Every row gives one point. Two turns around zero, p and q, are shown by what they do to some points. Where does a point land after both, in the order given? Backwards means that the second turn is done in reverse. Each puzzle has new turns, and all numbers are rounded.

Turn p:
[ 27 -16 -12] -> [  9 -30 -13]
[-23   5  -3] -> [-17  12  11]
[ 24 -24   7] -> [ 23 -26   2]
[-13  25   4] -> [-8 27 -5]
[-15  10   4] -> [-7 16  5]
Turn q:
[-48   5  14] -> [-14  -1  48]
[ 15 -12  14] -> [ 17 -15  -7]
[ -4   4 -15] -> [-13   8  -4]
[ 22  -9 -24] -> [ -9  -1 -33]
[ 7  4 14] -> [16  0  2]
[ 8  7 -3] -> [ 3  8 -7]
Where do these land?
p, then q: [17  1 -3] -> [ -8  -4 -15]
p, then q: [ -9 -13 -12] -> [ -2 -14  14]
q, then p backwards: [ -8 -10  -7] -> [ -5  -5 -13]
q, then p: [ -2 -13  38] -> [ 35 -20   4]
q, then p: [-9 44 -6] -> [  3  40 -22]
p, then q: [ 11  -9 -10] -> [ -8 -14  -6]

Turn p:
[ 6 18 21] -> [-24 -16   0]
[37 17 -9] -> [-31  26  -8]
[-21 -13 -33] -> [ 36  13 -15]
[-22 -22  22] -> [ 18 -24  23]
Turn q:
[ -5  -9 -44] -> [-30 -32   9]
[ -7 -21  29] -> [36 -1  3]
[ -8 -11 -19] -> [ -8 -20   9]
[ -9  41 -11] -> [-31  28  12]
[-12  -4  23] -> [22 10  9]
[40  4 21] -> [ 11  14 -42]
Where do these land?
p, then q backwards: [  4  24 -27] -> [33 14  8]
q, then p backwards: [-10 -11 -33] -> [-1  9 35]
q, then p backwards: [-21   0  32] -> [ -2 -35 -15]
q, then p: [ 27 -13  27] -> [ -8  38 -13]

Turn p:
[  6 -10   7  17] -> [-14   7  14   5]
[20 -5 12 23] -> [-24  -4  22   6]
[17 11 19 -2] -> [ -3 -20  17  -8]
[ -2  27   4 -20] -> [ 22 -25  -5  -4]
[-48  -1 -15  -7] -> [ 35  27 -20  15]
[ 14 -24  17   5] -> [-18  11  20 -16]
[ -7   2 -44 -17] -> [  2   3 -48   2]
Turn q:
[-20  23  33 -27] -> [-40  26  -5  21]
[  8 -47 -23  10] -> [ 30 -41  17   4]
[14  4  5 12] -> [15 12  0 -3]
[  3   6   1 -25] -> [-20   5  16  -2]
[  4  -4 -10  26] -> [ 23  -6 -13  -8]
[-9 18 -6  5] -> [ -8   5 -16 -12]
Where do these land?
q, then p: [ 6 -7 -4 27] -> [-23 -11  -9  -9]
q, then p: [16  4 13 28] -> [-17 -29  -7   3]
q, then p: [ 22 -16  -2 -45] -> [23  9 46 -8]
q, then p: [ -4 -15 -32   3] -> [ -9  19  -3 -29]
q, then p: [-26  18   4   0] -> [ 10  11 -23  16]
q, then p: [ -4 -12  31  -3] -> [-10  -2  14  29]
p, then q: [-10  29  -9 -10] -> [ 27 -12  14  -8]

Turn p:
[  0 -10 -48  16] -> [-35  13 -35   6]
[13  0 17 16] -> [ 7 -2 12 23]
[ -4 -13   0  10] -> [  7   7 -11   9]
[-3 14  2 -8] -> [ -2 -11   7 -10]
[-12  14  20   2] -> [ 16 -21   6  -1]
[  6  -5   9 -36] -> [  7  15  21 -27]
Turn q:
[ 18 -19  -3   4] -> [  6 -16 -20   6]
[  4 -22  27  13] -> [-21  -2 -21  23]
[-17  13 -31 -30] -> [ 17 -13  38 -19]
[-13  20   3  16] -> [-11  22   3 -14]
[21 -7 18 -4] -> [  7   2 -14  24]
[-17  23  -8   8] -> [ -5  17  13 -21]
[ 5 -7 -7 -6] -> [  7 -11   0   1]
Where do these land?
p, then q: [  7 -12   6  10] -> [  1  12 -11  -7]
q, then p: [ 17 -14  10 -10] -> [ -7   7 -11  22]
q, then p: [  3 -23  -1 -40] -> [22 21 -1 35]
q, then p: [16 21 -8 32] -> [-33  -6   8 -24]
q, then p: [ 8  2 -9  9] -> [-11   7   3  -8]
q, then p: [-30   8  -5  11] -> [ 19 -11   2 -25]
p, then q: [-21  18   6 -11] -> [  7 -24   3  17]

Turn p:
[  7   1 -20   4   2   0] -> [-10  18  -6  -1  -1   6]
[  7   5 -11   7   0  -5] -> [-11   9  -2   3  -7   5]
[ -7  -1   1   0   8 -13] -> [-3 -1  9 12  6  1]
[-12  -2  16  -8   9   8] -> [ 17 -11  11  -4   8   0]
[ 1  8  9 -3 -9  9] -> [  2 -12  -2 -12  -5   0]
[  5   4 -13  -7  10 -11] -> [-14  13  10   2   5   0]
[ 2 11  8 27 -5  7] -> [  5  -8  -7   5 -24  16]
[ -8  -9   8  -9 -18  12] -> [ 10 -14 -16 -10   9  -8]
[  5 -16   1 -12   4  -7] -> [  2   7   3   4   9 -18]
Turn q:
[ 0 17 -9 -8  5 -6] -> [ -3 -20  -3  -4   5   4]
[  0   6   0 -19 -20   4] -> [ -9  -7  11  10  18 -11]
[11  0 -2 -7  3 -7] -> [ -4  -5 -12   5   2  -3]
[ 1  0 -4 15  0 -7] -> [ -1   7  -6 -10   0  10]
[12 -1  6 18 13 -1] -> [ 11   8 -14   1  -8  15]
[ -6 -11 -11   3  -3   1] -> [  0   7   1 -12  -1 -10]
[-10  -8   7  -7  -6   4] -> [-5  5 13  5 -4 -8]
[-15  -1  -9  -4  -3  22] -> [ 13  -3  20  -8   3 -13]
[ 7 -3 22  9 11 -9] -> [ -2   8  -8  14 -16  16]
Where do these land?
q, then p: [-9  1  3  0 -9  9] -> [ 5 -9 10  1 -6 -4]
p, then q: [  6 -12  -6  -8 -11   3] -> [ -8 -12  -9 -10   0  -1]
q, then p: [ 11  -2   8 -10  -6   5] -> [ 0  4  2 13 -9  8]
p, then q: [-7  8 -5 -8 -5 -5] -> [  2  -3   6  -3 -13  -6]
q, then p: [10 -1  7  7 -6  5] -> [ -1   5   5  -4 -11   9]
p, then q backwards: [-10  -2  -3   1  -4  -1] -> [ 8  7  0  0 -2 -2]
q, then p: [-11   0   6   5  -8 -11] -> [  6 -13   2  -6   7   8]
q, then p: [13  0 -5  5 48  0] -> [-16  21 -38 -10  -3 -17]
p, then q: [-2  8 -7  8 -1 -4] -> [ 6  2 11 -5  2 -1]
